Rows are points. A path goes straight from each point to the next, and from the last back to the first. The post is the endless flat space through its rows: a point in 2 columns, a line in 3, a plane in 4, and so on, so that a path can go around it. Count how often the path circles the post. Going back the other way cancels.

Post:
[[5 0]]
Path:
[[ 25  -9]
 [ 41  -2]
 [  7 -20]
 [-28 -24]
 [-36  20]
 [ 22  38]
 [ 16  28]
 [ 33  14]
 [ 29 -35]
 [ -9 -31]
 [-31  -1]
 [-45  42]
 [-30   5]
 [-17  59]
 [ 50  23]
 [ 56 -38]
 [  5 -50]
 [-56 -19]
 [-40  52]
 [ 16  23]
 [ 28   3]
 [  9  56]
 [-60  16]
 [-60   5]
 [-25  29]
 [ 29  24]
 [ 32  -1]
 [  5 -71]
 [ -9 -48]]
Times around: 3

Post, 3 rows:
[[ 28  12 -34 -36]
 [ 26 -21  15  48]
 [ 11   7 -43  -9]]
Path:
[[ 39  22 -12  44]
 [ 72  15 -14 -10]
 [ 44   4   9  38]
 [ 43   4 -50  34]
 [ 47 -23  -3   9]
 [ 48 -17  13 -26]
 [-31  12 -68 -44]
 [ 44  48  30 -14]]
Times around: 1

Post:
[[-63 -27  -7  16 -47  13 -29  66]
 [ 22  59 -37 -77 -28 -13  42   7]
 [ 37 -18 -12 -16   4  -4 -12  31]
 [-29   9  30  70 -24  14 -44 -36]
 [ 10   1  16 -20  -9 -42  35  26]
 [ 14  32  30 -32  -9 -12 -21   2]
 [ 20 -13  12  -7 -22 -56 -15 -19]]
Path, 25 rows:
[[ 39   5  -5 -25  50 -15 -10  -7]
 [-10  -5 -14   6 -40 -83  13  -2]
 [ 95 -49 -29 -28  -6 -46  -8  49]
 [ 40 -30 -31   9 -46 -26   1 -30]
 [ -4   1  14 -61 -30  -1  -8  13]
 [-17  18  -7 -53  -1  -8 -41 -16]
 [ -5  39   8  13   7 -31   0   5]
 [-31  -7  -4  22 -53 -24 -35   6]
 [ 16  44  54 -47 -57 -21 -10  32]
 [  0 -35  60 -12 -20 -20  10  32]
 [-19  70  33 -42 -17   9  -6 -31]
 [-13  -6 -14 -11  12 -58  17  20]
 [-15 -36   6  24 -28 -52 -43  67]
 [-14 -29   5  27 -39   8   0  85]
 [-21  21  -9 -22 -55   2  10  12]
 [-35  55   4 -48 -53  -1   1 -26]
 [  6   9  13 -42 -36 -15 -10   4]
 [ 31  43  -5 -45  -4 -22  17 -42]
 [-69  44  15 -22  -8   6 -35  58]
 [ 20  44 -22  22 -22 -20  22 -41]
 [ 36  25  12 -66 -38 -20   9  59]
 [ -1  -8  51  -3 -38   4   3   6]
 [  3 -15   3  39  -9  19  -6 -22]
 [-27   6 -31 -35 -12  19 -42  17]
 [-36  24  -2 -40 -28 -15  51 -17]]
Times around: 4

Post, 10 rows:
[[ 33  -9 -10 -36 -10  -1   2   1 -59  30  65]
 [  4 -37 -31  11 -30  13  -8 -43 -46  -5   9]
 [ 44  -3 -39 -55   7 -25 -53   1 -57  22  39]
 [-40  28 -20 -18 -34   9  11 -52 -51 -40   3]
 [ 10  -5  12  40  26  45  42  22   5  27 -32]
 [-28  -3  12  40 -28  11   7  -1 -57 -31   0]
 [-19  10  -3  -7 -80  29 -33 -30 -48 -11  14]
 [ -3 -23  15  59  17  35   7  15  28  19  25]
 [ 29 -24  44  39  34  15  36  13  34  15 -16]
 [ 12   0  -4  40  -1  -5  32  15  15  23   0]]
Path, 27 rows:
[[-36 -22 -29   1 -20 -14   6  -9  -8  36  32]
 [-23  12  -2 -14  23   1  -6  13 -31  -7  16]
 [-18  17 -17   4 -49 -20  23  -1 -45  61  32]
 [ 23 -25  30  31  -6  -2  14 -17 -42  -7  21]
 [ 20  10  11  29  -5  23  30  10 -44 -26  33]
 [ -6  -9  38  -1 -17  74  27  18 -38  -7  14]
 [-20 -29  18  25 -24  15  24 -19  61  25 -15]
 [-14  -3 -22  45 -39  24  11 -18   3  44   1]
 [ 30  21  -5  37  12  14  -6  -4  54  30  18]
 [  1  24 -25  29 -13  52   4  -7 -41 -19  25]
 [-21 -31  -4   0 -34  71 -40   9 -39 -18  21]
 [-33  18 -42 -17 -33   5 -29 -27  -3   4 -69]
 [-33  16 -27   1  36 -22  40 -27 -51 -19  29]
 [ 18  48   0  -2 -39   1  29  -6 -35  21  37]
 [ 32  -4  13  20   9  -2  39  22 -32  -4  12]
 [ 10  -2  25  41  -6  14   1  51  20   9 -12]
 [-19  -8  38  13 -10   2  50  22 -14  21  42]
 [ -9 -22  14  40 -14   7  22 -15 -30   3  -3]
 [ 28  21 -25  25 -11  26  44 -24 -57   7  31]
 [ 54 -68  -6  95  16   4  -7  58 -11  30   6]
 [-11  14   7  40  32  16 -31 -15   8 -38  -3]
 [ 22  -7 -18  15 -10 -13 -26 -17 -54  22  16]
 [-10 -24  -4  35 -22  24  16   9 -26  28 -16]
 [ 16 -35 -17 -36  -8   9  31 -17 -52  19  14]
 [  4 -11   2  31 -36  61  13   3 -26  -1  32]
 [ 17  17  41  73   2  19  24  14 -32 -10  33]
 [ 25   8  22  18  -8 -10  -7  12 -27  30   5]]
Times around: 2

Post, 13 rows:
[[  3 -53  16  22  39   7 -23 -52  -4  27  -8 -19  -3   6]
 [  5  49  49  13  10  21   4 -21  28 -29 -36   0  34   6]
 [ 33  50  20   8  10  -8  39 -46  18 -43  -8   5 -27 -17]
 [ 38  48  23  18  -7  58  16  14   0  23  28   2   0 -19]
 [ 12  14  -9  -3  51  10  47 -43  11  29  33  -9  -8  -6]
 [-30   6 -16  39 -22 -18 -18  32 -37  -2  13 -37   9 -47]
 [-10  21 -39  -8  12 -47   8  35 -58   2  10  21 -46 -49]
 [ 10   1  -9 -32  -6 -15 -27 -10 -20 -14 -10 -34  51  33]
 [ -1 -22  41 -30  -1 -19 -24  41  47 -17   4 -12   8 -24]
 [ -4   2 -16  23  10 -24 -10  -8  -4   8  28  19 -35  -7]
 [-45 -21   0 -28  -6 -25 -33  11 -19  26  13 -13 -44 -16]
 [  7  26 -51  13   5  14  -5 -11 -12  33 -12   8 -41 -25]
 [  8   5  59  11   5  40 -56 -36   8 -33   1 -14  53 -15]]
Path:
[[ -2  -1   6 -33  60   1  31 -73   4  31  43 -15 -46   3]
 [  4  13  -4 -20  23 -17   3 -61 -28  41  53 -20 -61 -57]
 [ 45  69 -52  23 -22 -39 -15  27 -60 -15   1  28 -48  -6]
 [-10   8   0  11  24 -35 -51 -13  57 -34  -6  16   7 -33]
 [ 21 -10   3 -37 -10   0  15 -44 -63  24 -11 -33 -14  18]
 [ -3 -19  10  15 -17   0  46  27  34   9 -34  -5 -23  -5]
 [ 19  21  -7  -5 -25  39  -1  57   2  -7 -33  17  -5 -29]
 [ 47   9  13  15 -25  42  14 -32  64  43  46 -15 -23  23]
 [-37 -40   5  15 -22 -40 -37  15 -24  13  -8  -8  14  -6]
 [ 14  -9   6  27  37  39  25  20  13  36   5 -26  47  -7]
 [  7 -19  27 -30  12  -3 -25 -22 -17 -19  28 -70  73  78]
 [ 53  30  13 -10  -6   9  45 -70  41 -31  -1 -78   1 -21]
 [ -6  17  45 -30 -19  25  36   0   2  33 -44 -18 -43 -82]
 [ 43  35  20  24  21  26   6 -58 -23  22  -3  -2 -12  -4]
 [ 58  15 -74 -11  38  41  -2  15 -16  94 -14   6 -14  46]
 [ -5  -2   3 -20  42 -29 -10  26 -30 -33  -3  38 -35  -2]
 [-30  10 -12   2  54 -83 -41 -11  14 -18  49  45 -50   8]
 [-35  28  27 -12 -21  -6 -32  32  14  -2  -7  -8   4 -47]
 [  1 -14   1  10   7 -37 -14 -18 -37 -32  19  39  27   7]
 [ 30  21  29  30 -11  29   2 -21  33 -27  -5  47 -95  16]
 [-30 -37  23 -46  54 -31 -11  34   2  11 -20 -53  20 -28]
 [ 11  17   5  13 -37 -44 -16  -3  -4 -52  23 -43   6 -43]
 [  2  54  11 -33   5 -24 -57 -19 -45 -47  44  57 -35 -12]
 [ 36 -14 -25 -38  -4 -16 -44  49  34 -19  -6  51 -69 -16]]
Times around: 2

Post:
[[ 48 -14   6  26  37 -30  -3   5  -9 -38   9 -18   1  24  12  24  24  -8]
 [ -1 -14   1 -27 -33  25 -22  34   4  -5  -3 -28  -7   9  40   7 -49  -7]
 [-11  19  -3 -40  -5  17  13  -2   8 -22  -3  39   4   1   7  36   9   3]
 [  7  31  -5   8  40  10   2  46   1  14 -26   0 -15   3  -5  38 -19  24]
 [-26  32 -49 -41 -20  16 -52  15 -33   1  36   1 -20  15 -30  -3 -13  20]
 [ 12  -2  34 -20  11 -22   5   1 -24 -31 -27   0   4  26 -18  -9 -25   8]
 [  8   7  29  12  40  -9  -4 -17   8 -28  -3  -7  19  42  -1  -3  31 -33]
 [ 10  64   8   4  -3   9  13  -1 -30 -27  -5  13 -19 -12  18  16  34 -17]
 [ -9   7 -30   6  24  19   0 -12   1 -11  64  22 -15  -4  -6 -35  15 -32]
 [  8  11  30   8  22  19 -19   7 -24 -31 -26  61   4  13  -8  -5  25  -2]
 [ -9  -8 -22  20 -13  13 -13  15  -7  14  32  24  10 -10  -4   7 -42 -10]
 [ 26 -26   7  27  28  14  32  11 -26   3 -50 -10  15  10 -16  -6  -6  26]
 [  6   7 -17  38  39 -14   4  45 -19 -22  50 -12  25  -3  58  13  29   1]
 [ 55  21  58   8  27 -18  -7  20 -11   8  -6  12  -7  12 -44  -7  26 -26]
 [  7 -32  -8   2  18 -16 -14  -1 -45  15  33 -18 -11  12  -7  -7  -3 -38]
 [  6  15 -16  30   3 -24 -11  25  29   9  11   5   4   3  62  23  34 -31]
 [-36   6 -15  11   9  22 -24  20   7  -7 -30 -27  -9 -11 -56 -37  41 -14]]
Path:
[[ 26  60 -39 -12  -2  13 -66  13  44  -3  24 -17 -57 -29 -25  59  37 -48]
 [-31   2 -35 -35  34   8  -6  -4  27  -9  13 -22  15  74  24  -7 -83   4]
 [ -9  29  20 -17  -2  12 -46  25   4   0  -1  14 -28  19 -43  25   9 -33]
 [ 21  25  65   3  31   5  -4  24 -59 -53 -29  -8  19  32  24 -26  14  24]
 [ 26 -12  33  -7  40  -1 -17  -8 -33  13  14   0  -3  29 -49 -17   7 -20]
 [  7  18  24 -42  14 -25  18  12  15   0 -30 -22  19  10 -12  10  46 -16]
 [ 62  -2 -39  28   4  25   9  31  10 -51  13 -68 -52 -10  46   6  30  -8]
 [ -2  29  11  35  33  15  -6  21 -25 -72  14 -67  11  52  42 -18  16  24]
 [ -6 -26  -2 -35   9   5  -1  -5  41  -2  43  -4  16  14 -21 -20  12   6]
 [ 19  43  -5  11  39 -12   9  -8  -7 -17   3 -15   9  15  19  30   4   4]
 [-41 -41 -32 -13   2  48 -34  28 -25  -6 -19   8  21  15  26 -27 -36  10]
 [  7  39  -4  50  17  28  13  10  30 -21  22 -28 -13  19  25 -49  11 -33]
 [-11   3  -1  -2  20  -7  17   8 -16   5  19  -6   6   6 -34  14  33   5]
 [-19   1  26   5   4  24  44  -8 -21  32 -14  -1  14 -18   9   8  35 -22]
 [ 22  10  15 -12  38  -4  20 -13 -13 -16 -33  16  -5   1  -1  17 -27  30]
 [ 20 -12  19  17   6 -41  27  33 -21  -7 -42  15  21 -15  20  -7  26  -9]
 [  7  13 -13  42  10 -18  11  31  -9 -37  26  23  19 -17   6 -29  95 -14]
 [-14   2  50  27  27  12 -38  31  15 -39 -58  10   8  32 -35   5  -9  19]
 [-25 -31   8 -34  16 -45 -23  -3 -12  -9 -12  28  45  38 -39  10 -21  35]
 [  8  -5   2  26  45  29 -31  19  14 -14  17  -4   9 -21 -21   2  83 -52]
 [-23   7 -18  14 -16  -2 -15  41  35 -19 -46 -24  20   7  -2   3  58 -34]
 [-23  54 -14   3  -8 -38 -31  13   8  44  20  17  11  41  27  44 -27 -13]
 [  1 -37  24  25  -2  29 -21  19   0   1  -9  31  33   0  12  18   4  -5]
 [ 17 -14   8  13  61   3  41 -19 -43 -11  25  -4  21  13  13   1  21  -1]]
Times around: 5
